Rows are points. The points of each table are mixes of a few directions, plus a little noise. Count the directions of each table, and those that both share. Where both have some left over, give the other angles between the two spaces (their principal angles), to ten degrees, smallest first.

First (6 x 3):
[[-13 -25  53]
 [ 12  -7   9]
 [ 93 -46  40]
 [-63  18  -4]
 [-22  31 -46]
 [ -8  31 -53]]
Second (4 x 3):
[[  4   0   0]
 [ 87 -28  10]
 [-95  30  -9]
 [  3  -1   2]]
Directions: first 2, second 1, shared 1

First (7 x 6):
[[  7  -2   1 -52  13  23]
 [  2   2  -5  22   1  -9]
 [-21  -4  18  -5 -25  -3]
 [-18   3   5  95 -33 -45]
 [ 25   7 -24  32  26  -8]
 [ -2  -3   6 -30   0  12]
 [  9  -3   1 -65  16  29]]
Second, 9 rows:
[[  7  14  31  -7 -26 -16]
 [ 36  26  14 -22  20   0]
 [-22  10  39  11 -39 -20]
 [ -9   3  33   0 -49 -22]
 [ 22  27  10 -10  38   7]
 [  6 -24 -41  -3  14  14]
 [-30 -64 -57  13 -34   6]
 [  8 -16 -32  -4  18  13]
 [-19  23   3  20  57  18]]
Directions: first 2, second 3, shared 1; angles 70

First, 7 rows:
[[-29  13 -21 -13  -2  11   4 -32]
 [-31  14 -26 -23 -24 -19  44 -13]
 [ 81 -51  67  27   3 -27   1  46]
 [  1   9  -4   8   2  -2  -9  27]
 [  4  -7   7   1   8  12 -12 -18]
 [-10  15 -14   0 -10 -15  12  30]
 [-17   7  -9   1  23  40 -39 -39]]
Second:
[[-25  -8   1   5  21 -16   7  13]
 [-22  -8   0   5  19 -14   7  12]
 [ 23   9   0  -5 -20  15  -7 -13]
 [-23  -9   1   4  20 -15   7  12]
 [-26 -11   0   5  23 -18   8  14]
 [-23  -8   0   5  20 -15   7  12]
 [ 95  37  -1 -18 -83  63 -30 -50]]
Directions: first 3, second 1, shared 0; angles 70

First (8 x 9):
[[ -4 -47  30  43 -48 -22  14 -52  17]
 [-26  22  20  31 -48  18  -3  -4  -9]
 [ 54 -43 -13 -33  21  33 -20  14 -41]
 [ 47 -35 -27 -42  87 -86   4  39  22]
 [-19   3 -55 -25  25  40 -17   9   6]
 [ 14  38  18 -12  19 -24   3  38 -13]
 [  6   9  30  -3 -10  28  20 -45  -3]
 [-73  54  -3  39 -46  12  -1   0  22]]
Second, 9 rows:
[[  4  30 -10 -36  29  48   5 -12  -7]
 [ 65 -22  11 -50  77 -49  24  -1   6]
 [ 20 -71 -24   6  -3 -18 -18   4  -1]
 [-35  30  14  22 -38  30   4 -22   3]
 [ 22 -67 -59 -36  23  67 -24 -20 -13]
 [-47  52  40  42 -57  11  18 -29  10]
 [-12 -26 -10  36 -30 -47 -24  48  -3]
 [-29  95  32   1  -3   7  21   6   1]
 [ 12 -21   5  12   1 -48  -3  22   3]]
Directions: first 5, second 4, shared 4

First:
[[-13   6  12   9  -4   9 -11 -31 -25  17 -50]
 [ -8  22 -31 -21  -4 -22  10 -26 -95 -57  -9]
 [ -7   4  19  23  12  -7  -3 -11   6   7  -9]
 [ -1   8  16 -16  62 -20   0 -28 -32  11  -7]
 [ 12  -5 -17  -7 -12  -5  11  32  21 -23  46]
 [ -5  -3  21   2  14  14 -13 -21   5  41 -38]
 [  3  -5 -11  27 -43  -1   8  36  38 -29  36]
 [ 17 -23 -11  16 -48  17   7  66  93  -5  62]
 [  7  -6 -20 -45  -2  19  -5 -10 -28  17 -22]
 [ -3  -1  23  14  23  -3  -5  -9  15  22  -9]]
Second:
[[  0   9   8 -10   4  11  15 -21  11  -7  10]
 [-27   2   3  12   9 -51 -61  78 -13   1 -48]
 [ 34   1 -50  -2  16  26  -9 -27  43  11 -18]
 [ 85  -8   5  37 -35  58  32  26 -19 -25  16]
 [-34 -15 -38 -20  14 -14   2 -61  19  38  11]
 [-21  -6  27  -1 -14  -7  24 -12 -27   1  30]
 [-12  -1   0  -3   3  -9  -6   2  -1   3  -3]
 [-26  18  46 -12   2 -13   4  13 -11 -23   6]]
Directions: first 4, second 4, shared 0; angles 60, 60, 80, 80

First:
[[ -4   5 -10 -16 -20   5 -14   2 -20   1   5 -14]
 [ -2   4 -11   0 -11   4  -7   0 -12 -29   5 -22]
 [ -9   0  -3 -50 -33   8 -13   0 -26  35   3   2]
 [  1   9  -6   9  -2   1 -16   6  -9  11   5  -6]
 [  1  15 -17  13 -11   2 -29  10 -22   0   9 -24]
 [-10 -52  40 -47  20  -4  95 -37  59 -63 -26  45]
 [ -6  -3  -7 -23 -19   6   0  -5 -13 -22   2 -15]
 [ 10   7   8  41  32 -10  -1   7  20  28  -2  18]
 [ 12   3  15  43  40 -13   4   6  30  39  -4  32]
 [  8   2   7  36  29  -9   5   4  21   9  -3  14]
 [ -3  12 -18  -6 -23   8 -26   6 -29  -8  10 -29]]
Second:
[[-17  10  20 -27 -73  25  -5   4 -47 -82  11 -20]
 [ 11  -7 -13  18  48 -16   4  -3  31  54  -7  14]
 [  1  -1  -1   2   4  -1   0  -1   3   4   0   1]
 [ -6   3   7 -10 -25   8  -1   1 -17 -28   3  -7]
 [ -9   5  12 -17 -43  15  -3   2 -28 -49   7 -12]
 [ 16 -10 -20  26  72 -24   5  -4  46  80 -11  19]
 [  4  -2  -5   6  17  -6   1  -1  12  20  -3   5]
 [ -7   4   8 -11 -30  10  -2   2 -20 -35   5  -8]
 [  1   0  -1   1   2  -1   0  -1   2   3  -1   1]
 [  7  -4  -8  10  29 -10   2  -2  19  32  -4   8]]
Directions: first 3, second 1, shared 0; angles 30

First (11 x 14):
[[ -4   2   4  -1   3   3   3  -1   2  -1  -1  -3   0   4]
 [ 31  -9 -29   5  -9 -14  -4  23 -27  14  36  21   5 -27]
 [-30  24  31 -10  35  29  40   1  17  -7  15 -26   4  30]
 [ 13   5 -11  -1  12   3  20  22 -17  10  46   7   9 -10]
 [-17  24  18  -9  38  26  48  15   4   0  43 -17   9  19]
 [ 20 -15 -20   6 -23 -19 -25   0 -11   5 -10  16  -3 -20]
 [-31   7  28  -4   5  12  -1 -25  27 -14 -43 -20  -7  27]
 [ 26 -17 -26   7 -24 -21 -27   4 -16   7  -2  21  -1 -25]
 [  0  -4  -1   1  -7  -4  -8  -5   2  -2 -13   1  -3  -1]
 [-32  -1  28  -2  -7   6 -17 -36  33 -19 -67 -19 -12  26]
 [ 24 -18 -24   7 -24 -21 -27   3 -14   7  -6  19  -2 -23]]
Second:
[[ -4  11   3   4   1   3   7  -2   3   1   6  -3  -1   8]
 [ 21 -51 -12 -18  -5 -14 -34  11 -16  -6 -27  13   6 -36]
 [-38  95  21  33   8  27  64 -20  30  11  49 -24 -13  67]
 [ 19 -48 -11 -17  -5 -14 -33   9 -16  -6 -25  12   6 -34]
 [  4 -10  -2  -4  -1  -3  -7   2  -4  -1  -5   3   2  -8]
 [-13  33   7  11   3   9  22  -7  10   4  17  -9  -5  23]
 [ -3  11   2   3   1   2   7  -2   3   1   6  -3  -2   7]
 [ 10 -27  -6  -9  -2  -8 -18   5  -8  -3 -14   7   3 -19]
 [  5 -13  -3  -5  -1  -4  -9   3  -4  -1  -7   3   1  -9]]
Directions: first 2, second 1, shared 0; angles 40

First (10 x 18):
[[-10  34 -23 -45  39  23  45  13  -7  33   6  18  28  -9 -13 -19  -8   7]
 [ 11   6   0  24 -11 -26  -7 -34   9  -9 -18  -8 -20  16   9 -25  23  21]
 [ -1   3 -12 -33   8  21  18  13  -8  17   1  18   7 -11   0   4  -6 -10]
 [-18   9  -3   5 -22  28  39  -6 -43  13  47  15  25 -26 -23 -24  -9 -38]
 [ 25 -24 -22 -21  -2  24  10  20   1  18 -16  25 -24 -40  16   1  18 -16]
 [ 17 -56  23  11 -27  -8 -65  24  21 -31 -23 -11 -33   5  27  63  -4 -14]
 [ -4  22  -6 -21  95 -14 -11  51  55   9 -26 -26  21   9  -7  28 -19  53]
 [-38  44  11 -37  -4  -1  20 -27 -25   3  23   3  44  55 -16  -3 -32   2]
 [  2 -27  25  35 -37 -19 -40 -13   2 -31  -1 -16 -18  16  10  20   1  -9]
 [ 15 -10   8  82 -38 -29  -9 -43  -5 -21   7 -18 -30 -14  -1 -44  36   2]]
Second:
[[ 12  15 -16  13   6  -6  15 -28  14  -3 -13  -3  -3 -19   4 -29  30  24]
 [ -9   9   5 -42   8 -38 -44   5  21  -2 -53   7 -27  89  26  25 -20  32]
 [ 32 -51   6  46 -12  29   4  28  -9   1  31  -8 -10 -82  -7   6  19 -41]
 [ 39 -19  11  26  60 -12  12  60  -5  53  11 -10 -26  -4 -17 -29   2   0]
 [-48  -9 -14  12 -10  -1 -25  55 -17   5   2  26 -23  12  -7   9 -45 -32]
 [-13  19   5   5  12   0  15  -3  -8   4  20  -7  23   6 -17 -11 -10   3]
 [ -9  22  11   0 -15   4  10 -52   7 -32  16 -22  43  -4  -5   9   8  14]
 [ -2  14  -8 -59 -50  24  12 -64  -3 -26 -14  17  24   2  23  20  17  -1]]
Directions: first 5, second 6, shared 4; angles 60

First (9 x 20):
[[-16  -1  23  24  20  32  15 -63   4   4  17  -3   1   6   3   7  17 -13
   10  -9]
 [  8   1 -12 -12 -10 -16  -7  31  -2  -2  -9   1   0  -3  -1  -4  -9   6
   -5   4]
 [-17  -1  25  26  21  35  16 -67   5   5  18  -3   1   6   3   8  19 -14
   11  -9]
 [ 15   1 -22 -22 -19 -30 -14  59  -4  -4 -16   2  -1  -5  -2  -7 -16  12
  -10   8]
 [ 24   2 -35 -36 -30 -49 -22  95  -6  -6 -26   4  -1  -9  -4 -11 -26  20
  -16  13]
 [ -6  -1   9  10   8  13   6 -25   2   2   7  -1   0   2   1   3   7  -5
    4  -3]
 [-11  -1  16  17  14  23  10 -44   3   3  12  -2   0   4   2   5  12  -9
    7  -6]
 [  8   0 -11 -12 -10 -16  -7  31  -2  -2  -8   1   0  -3  -1  -3  -9   6
   -5   4]
 [ -4   0   6   6   5   8   4 -16   1   1   5  -1   0   1   1   2   5  -3
    3  -2]]
Second (8 x 20):
[[  5 -10 -31   7  10  -6  14  -6  -9   8  10  -9 -13   3 -12   5 -31  12
   18   2]
 [ -9  19  31 -32  23  -5  11  35  -6   5 -18  10   8  14  16   1  19  -7
  -19  24]
 [ 20 -49  13  10  -1 -11  18 -74   6  11 -15  32   9  31 -16 -23  21  27
   20  11]
 [ -7  30   7 -24  -9   2 -17  65   5  -4  -3 -13   5 -11  15  23   6 -15
  -19   4]
 [ 11 -11  -5   1  -5 -19 -10   1  -4   0 -14  30   2   0   3 -21  -1  12
    4   4]
 [ -7  -2 -10  31  13  14  -1 -41  -5   2  16   9  -9  -9   3  -2 -11  -3
   20 -15]
 [-10  13 -11  10  -9   7   0   3  -3 -17  14 -35  -8 -20 -12 -10 -15 -12
  -18 -18]
 [ -4  12   6  -2 -21  17 -16  17  16  -4   9 -23   6 -10   2  27  11 -13
   -7 -10]]
Directions: first 1, second 6, shared 1

First (10 x 24):
[[ -1  24  -8 -21   9   9  39   5   0   4  24  31  -1  -6 -21  24 -24 -13
    6  -4  32  17   8 -26]
 [ -1  26  -8 -21  10  10  41   6   0   4  25  33   0  -6 -23  25 -25 -14
    6  -4  33  19   9 -28]
 [  0 -16   5  13  -6  -6 -25  -4   0  -3 -15 -20   0   4  14 -15  16   8
   -4   2 -20 -11  -6  17]
 [  1 -16   5  13  -6  -6 -25  -3   0  -3 -15 -20   0   4  14 -15  15   8
   -4   3 -20 -11  -6  17]
 [  0   2   0  -1   1   1   2   0   0   1   1   2   0   0  -1   1  -1  -1
    0   0   2   1   1  -2]
 [  0  11  -3  -9   4   4  17   2   0   2  10  13   0  -2  -9  11 -11  -6
    3  -2  14   7   4 -11]
 [ -1  18  -5 -15   7   7  29   5   0   3  18  23   0  -4 -17  17 -18 -10
    4  -2  24  13   6 -20]
 [  2 -59  17  48 -23 -22 -95 -13   1 -10 -58 -76   1  14  52 -59  58  32
  -15   9 -77 -41 -20  64]
 [ -1  14  -4 -11   5   5  22   3  -1   3  13  18   0  -3 -12  14 -14  -7
    3  -2  18   9   4 -15]
 [  0  -4   1   3  -1  -1  -6  -1   1   0  -3  -5   0   1   3  -4   3   2
   -1   0  -5  -2  -1   4]]
Second, 11 rows:
[[ 11  23 -21 -20  20  10  48  10 -12   1  27  33   6 -11 -19  37 -27 -14
   -4 -11  39  13   2 -24]
 [ 14  -3 -14   1  10  -2   6   4 -12  -3   2   0   7  -4   5  12  -1   0
  -10  -7   5  -6  -6   3]
 [  0 -43  14  35 -18 -17 -71 -10   1  -7 -43 -56   0  11  38 -44  43  24
   -9   8 -57 -30 -14  47]
 [-10   7   8  -4  -6   3   3  -1   9   4   3   7  -4   2  -7  -4  -5  -2
    9   4   3   8   7  -9]
 [-39  52  26 -39 -12  20  54  -2  32  19  38  56 -20   1 -52  10 -40 -23
   41  13  43  48  34 -59]
 [-12 -10  17   9 -15  -3 -26  -6  12   2 -13 -16  -6   7   7 -24  13   6
    6   8 -21  -3   2  11]
 [ 15 -18 -10  14   5  -7 -19   1 -12  -7 -13 -20   7  -1  18  -2  14   8
  -15  -5 -14 -17 -13  21]
 [ 26 -21 -20  15  13  -8 -15   4 -21 -11 -12 -22  13  -4  22   6  14   8
  -24 -11 -11 -23 -19  25]
 [-10   6   8  -4  -5   2   2  -2   8   3   3   5  -4   2  -6  -4  -3  -3
    9   4   2   7   6  -7]
 [  2  12  -6 -10   7   5  20   3  -3   1  12  15   1  -4 -10  13 -12  -7
    1  -3  16   7   3 -12]
 [  2  -3  -2   3   1  -2  -4  -1  -2   0  -3  -4   1   0   4  -1   2   2
   -3  -1  -4  -3  -2   4]]
Directions: first 1, second 2, shared 1

First (10 x 32):
[[ -4  29  11 -37 -18  -3  18 -57   0 -36 -39  -9  26   8 -18 -45 -31 -33
   -3 -50   3  52   5  25  15 -28  78 -65  25 -25 -14 -28]
 [ -1  27  -4  -8  -4  -7  63  -4   5 -24   5   5  12   3   5 -10   1 -10
   15 -20  25  -1   9   5  16 -15  -7 -21   9  19  18   2]
 [ 29 -88 -10  20  -5 -19 -46  -4 -32 -25  -1 -74 -42 -65 -39  35  25 -14
   10   8 -38  32   7 -25 -29 -14  -5  30  -3 -36 -72  17]
 [ 15  27 -52   6  -4   8   0  -2   4 -37  29  14  18  24  -7 -21  -1   0
   17 -20  22  -1 -10  -2  31   5 -43 -24 -12 -27  -3  -4]
 [  4 -70   7  17 -31 -27  48   0 -14   4 -33 -50 -27 -51 -14  33  32 -22
    6   8 -18  61  31 -25 -10 -29  29  22  24  17 -12  22]
 [-12  42  12  -9  14  12  30  -7  23  -3   4  29  13  16  16  29 -13  27
    6  -7  29 -53  14  13   8   5 -11  -6  -1  40  33  -9]
 [-14  20  23  -4  20  17 -53  17   7  47   6  35   5  29  20 -13 -15  20
  -25  26 -11 -34 -23  11 -13  29   2  17 -14   1  16  -8]
 [ 23 -22 -95  44 -30  10 -17  13   7 -24  24   5   3  16 -14  20  26  14
   19   1  12  29   4 -34  42  12 -65   6 -16 -34  -5   9]
 [-17  34  47 -14  33  -3  -1  49 -10  55  27  34   3  23  37 -58  -5  -7
  -22  34  -6 -40 -40  16 -23  21 -15  21 -13  17  29  12]
 [-20   2  61 -15  24  11 -41  -6   9  44 -21  11  -9  -3  14  31 -19  26
  -24  21 -17 -45   1  16 -34  14  38  22   0  29   7 -12]]
Second, 9 rows:
[[-36  48  28 -51   8   6  -6 -74  -1 -24 -28 -12  16  -6 -18 -17 -40  -1
   -8 -49 -10   8   1  30   3   1  91 -66  19  32 -10 -31]
 [ 11 -15  31   8   0   3 -25  37   5  53 -14  28   4  24  23 -24  -3 -14
  -23  34 -11   1 -13   6 -19  -1   4  34  -5 -38  12   0]
 [ 22 -34 -60  47 -22 -13  60  70  -6   6  25 -19 -12 -10  10  10  64 -23
   21  21 -11  25  -5 -60  22  -3 -92  36 -18 -21  10  29]
 [ 22 -57 -25  18  -2  -2 -48 -22 -11 -37   4 -48 -28 -45 -35  56  11  13
   16  -3 -16   3  18 -16 -11  -4 -14  14  -6 -19 -53   2]
 [ 20   3 -11   3  16  -5 -16   1 -12 -34  38   4  -3  -3 -11 -21  -9   2
   14  -3  23 -22  -8  15  -7  -2 -36   1  -9 -12 -21  13]
 [-15 -26 -14  10 -21   3  13 -12   9  10 -35 -30 -11 -23  -8  61  23  10
    1  -4 -27  26  24 -30  12   2  22   2   6  17   1  -8]
 [ 19 -11  -7  10   2  -7  -4  30  -8   2  16  -3  -3   3   4 -23  11 -16
    2  13  -2   4 -14  -8  -6  -4 -33  17 -10 -32  -7   9]
 [-19  60  61 -52  31   7 -37 -46   0  -2   0  41  25  31   4 -60 -67   4
  -21 -19  27 -31 -16  68 -20   3  68 -41  12  13   4 -21]
 [-27  32  -6   7 -10   5  65  14  24  29  -5  40  13  26  30  22   9  23
    0  10  29 -13  16  -4  25  11  -9   5   9  62  65   7]]
Directions: first 6, second 5, shared 3; angles 30, 40

First, 9 rows:
[[-17   4 -19  18 -25  10 -22 -15 -26 -16  -1 -11  22  12  -6  39   0 -36
   13 -59 -15  18   2  54  23  34  11  12 -26  24  14  13]
 [ 12  -7   6 -13  25   2   4  30  19   7   3  -1 -18 -16   0  -1   3  39
  -14  40   8   3  12 -35 -27  -5   6  -7  17  -4 -10  -6]
 [  6  -2   5  -6   9  -2   6   7   9   5   1   2  -8  -5   2  -9   0  14
   -5  19   5  -3   1 -17  -9  -9  -2  -3   9  -6  -5  -4]
 [ 13   2  25 -13  13 -18  30  -8  20  18  -2  19 -16  -1  10 -60  -3  13
   -5  50  15 -32 -16 -47  -8 -48 -24 -11  23 -33 -12 -14]
 [-20   9 -15  22 -36   4 -15 -35 -31 -14  -4  -5  27  21  -3  20  -4 -54
   20 -67 -15   7 -10  59  37  23   0  13 -28  15  18  13]
 [  4   3  12  -4   1 -10  15 -11   5   8  -1  10  -4   3   5 -31  -2  -2
    1  17   6 -17 -11 -17   2 -23 -14  -4   8 -16  -4  -6]
 [  5  -5  -1  -5  12   4  -3  19   8   1   2  -4  -8  -9  -2  10   3  21
   -7  15   2   7  10 -13 -15   5   8  -3   6   3  -4  -1]
 [-16   6 -15  18 -29   5 -15 -24 -26 -13  -2  -6  22  16  -3  24  -2 -42
   15 -57 -14  10  -5  51  29  24   4  11 -24  16  14  11]
 [ 13  -9   3 -15  28   5   1  37  21   5   4  -4 -19 -20  -2   8   4  46
  -17  41   8   8  17 -35 -32   0  11  -7  16   1 -11  -5]]
Second, 8 rows:
[[ 29  -3  30 -26  29 -23  38  51  40   7  -9   4 -18 -45  -1 -35  11  67
  -51  95  30 -30 -13 -75 -30 -28  -8 -11  35 -25 -16 -18]
 [ -5   5  -4   9 -17  -3  -2   3 -10 -14  -6  -8  17  -7  -7  19   5 -10
  -10 -20  -1   1  -8  23  16  21   4   9 -12  12   9   6]
 [-15  -8 -16   2  14  26 -28 -49 -12  24  22  14 -23  53  14 -12 -21 -33
   66 -35 -23  26  30  13  -9 -21  -2  -8  -2  -3  -7   4]
 [ -4   6   3   6 -15  -6   6 -11  -7  -5  -5   1  12   2  -1  -6   1 -16
   -2 -11   1  -9 -13  12  16   0  -6   4  -6  -2   6   1]
 [ -5  -9 -14  -2  18  22 -22 -11  -2  12  15   2 -18  22   4  10 -10  -2
   31 -14 -15  25  27   2 -18  -2   9  -5   1   5  -6   3]
 [ -3  11   6  10 -30 -16  13  -7 -11 -16 -13  -3  25 -10  -5  -2   6 -21
  -18 -15   6 -20 -28  21  29   9  -8  10 -12   0  11   2]
 [  4  -9  -3  -8  23  11 -10  11   9  10  10   0 -18   2   3   5  -2  21
    7  15  -2  14  21 -17 -23  -3   7  -7   9   1  -8  -1]
 [ -1   7   0   8 -22  -9   4  13  -8 -20 -12 -11  23 -17  -9  20  10  -5
  -24 -14   5  -6 -16  22  19  25   4  10 -12  11  12   4]]
Directions: first 2, second 3, shared 2
